Each row is a point. The last column is the point's height on a tilted bowl or saddle (a function of degree 2), plus a little noise. Along how many of its main directions does it bend up, bend down or stay straight?
In the rows, zero is written as 128.

Points, 10 rows:
[[157  89 121]
 [ 88 191 142]
 [153  95 121]
 [163 104 115]
 [ 54 106 224]
 [132  97 136]
 [ 72 152 149]
 [ 90 215 160]
 [114 177 139]
 [ 72  93 216]]
Directions: 1 up, 0 down, 1 straight

Points (16 x 4):
[[108 217 104 186]
 [113 163  94 182]
 [ 99  96 132 181]
 [101 146  59 165]
 [119 227 130 181]
 [ 89 154 129 175]
 [138 204 131 185]
 [166  62 157 176]
 [129  54  91 154]
 [243 142 132 111]
 [119 139 153 176]
 [ 83 132 177 129]
 [155  98  87 137]
 [123  59 139 181]
 [ 43 146 150 118]
 [ 82  74 106 183]]
Directions: 0 up, 1 down, 2 straight

Points:
[[164 105  74 164]
 [109  64  96 172]
 [ 87 153 138 165]
 [130 149 105 138]
 [166 114 188 115]
 [131 176 249 200]
 [127 114  89 140]
 [166 106  62 169]
 [119 115 161 149]
 [127  65 106 167]
 [136 111 134 142]
 [154 117 143 138]
 [132 176  76 126]
 [159 196 143 180]
 [ 39 122 178 249]
 [145 145 131 145]
 [141  90 130 145]]
Directions: 2 up, 1 down, 0 straight

Points:
[[ 62  98 142  99  61]
 [156 196 242 115 202]
 [116 158 149  88 175]
 [139 101 143 114 129]
 [101  86  89 130 131]
 [125 135   7 128  37]
 [131 161 177 144 158]
 [153 132  75 175  90]
 [ 90 194  93 182 114]
 [117  55  92 207 236]
 [172  79  88 160 156]
 [107  84 189 167 117]
 [157 125 177 105 122]
 [143  98 138 148 129]
 [112 131  44 163  69]
 [166 175 172 164 116]
 [109 175 162  91 199]
 [137  40 131  88 137]
 [ 82  97 190 176 154]
 [ 86 122 152 107 110]
 [ 88  97 171 123  96]
 [164 127 154 133 121]
 [ 81 138 146 116 129]
 [193 120 109 102 180]
 [146  75 134 154 138]
 [120  71 126 143 147]]
Directions: 2 up, 2 down, 0 straight

Points:
[[128 112 132 123 156]
 [107  70 183 124 184]
 [ 84 119  77 152 165]
 [117 169 205 150 159]
 [140 109 216 108 173]
 [ 82 136 145 127 176]
 [109 168 216 130 170]
 [155 122  96 178 175]
 [117 172  98  44 175]
 [101 126 174 159 160]
 [163 183  80  74 172]
 [141 104   7  96 113]
 [174  95 170 137 163]
 [114 174 151 224 151]
 [155  54  93  91 125]
 [110 153 131 169 167]
 [144 159 199 184 143]
 [103  76 154 158 169]
 [118 179 190 116 180]
 [ 98 191 165 127 193]
 [127  53 173 181 185]
 [118 171  92  56 175]
 [196 155 102 199 206]
 [ 98 142 116 118 171]]
Directions: 2 up, 1 down, 1 straight

Points:
[[131 161 196 189 126 165 176]
 [112 173 154 163 113 136 153]
 [ 35 119 183 154  97 182 204]
 [168 110  12 139 100 113 123]
 [ 96 121 129 210 125 190 201]
 [ 84 179 149 106 181 187  92]
 [ 40 197 223 112  84 152 180]
 [190 144 107 131 180 111 146]
 [112 173 128 168 151  87 176]
 [143 158 119   7  47 108 198]
 [127 194 105 126 130 103 144]
 [ 84 155 143 180 121 113 180]
 [119 209 129 101 112  33 219]
 [100  92 121  48 129 165 125]
 [138 133 103 163  86  81 156]
 [160 130 122 119  93 110 129]
 [136 138 197  98 159  84 165]
 [108  76  96 116 184 106 110]
 [228 130 237 162 144 189 217]
 [134 208 155  28 120 135 139]
 [124  97 155 199 160 130 184]
 [126 171 145 124  79 149 135]
 [134 133 172 186  58 166 183]
 [147  92  86 107  95 179 132]
 [143 101 123 126 129 129 120]
 [141 116  62  98  98 179 121]
 [244 136 130 152 128  89 195]
 [155  89  45 141  67 125 137]
 [ 93  30 117 134 205  28 199]
 [108 179 130 132 159 130 124]
 [192 113 146 186 166  93 192]
 [129  79 127 190  71 155 186]
 [ 61  91  89 115 118  95 140]
 [123 117 173 122 133 115 138]
 [ 54 122 110  84 182 113 106]
 [155 128 150  87  85 127 134]
 [181 148 106 118 119 100 136]
 [132 104  62 101  65 129 133]
 [109 172  68 140 119 150 127]
 [201  22 166 132  83  33 206]
 [182 146 156 100  47 156 153]
 [145 162 122 115 127 112 124]
 [132 139 102 193  85  66 190]
 [107 103  70  97 149 137  90]]
Directions: 4 up, 0 down, 2 straight

Points (47 x 7):
[[136 133 154 166 132  96 136]
 [193 161 106 169 186 146 147]
 [188 126 113  67 154 118 124]
 [154 138 146 102 102 196 181]
 [ 84 162  87 110 143  75 121]
 [189 117 160 141 131 181 184]
 [166 162 167 211 162  99 142]
 [170 112 118  75 108 177 177]
 [139 175 152  80 148  74  66]
 [139 196 120  71 164 125  93]
 [117 122  75 111  53 124 190]
 [146 104 106 135  79 115 168]
 [113 185 143 172 156 211 175]
 [129 113 156 117 113 184 170]
 [ 93  63 171 123 159  66 147]
 [148 128 140  75 145 148 140]
 [ 87 164 136 100  98  93 131]
 [132 123 185 163 131 109 151]
 [143 142 127 104 125 163 151]
 [138 121 125 147 131 126 150]
 [106  23 100 138 125 130 179]
 [110  63 132 156 138 201 162]
 [112 193 129  97 107 117 122]
 [160  50 102  91 159 165 178]
 [167 112  78 164 128  54 134]
 [112 134 122  75 107  80 118]
 [ 58 189  57 102  84  96 172]
 [118 119  83  85 110 123 154]
 [140 171 142 166  76 156 186]
 [233 249 122 200 143  75   7]
 [134 130 134 151 148 148 154]
 [138 105 131  57 154 176 153]
 [ 68 137  28 178 170 147 197]
 [139 114  33 101 102 113 185]
 [172 171 150 113  98 131 128]
 [107 142 145 141 159 179 153]
 [140 137 151  77 110 114 128]
 [145 207 180 126  91 163 168]
 [146 114 153 158 125 122 155]
 [138 133 104 127 152 125 137]
 [ 41 165  85 141  58 144 213]
 [130 155 203 177 221 148 174]
 [ 91 101  51  90 108  85 172]
 [105 133 150  59  68 100 148]
 [162 150  75 115 164  92 110]
 [151  18  69 150 191 173 206]
 [ 54 120  94 120 125 118 160]]
Directions: 4 up, 1 down, 1 straight
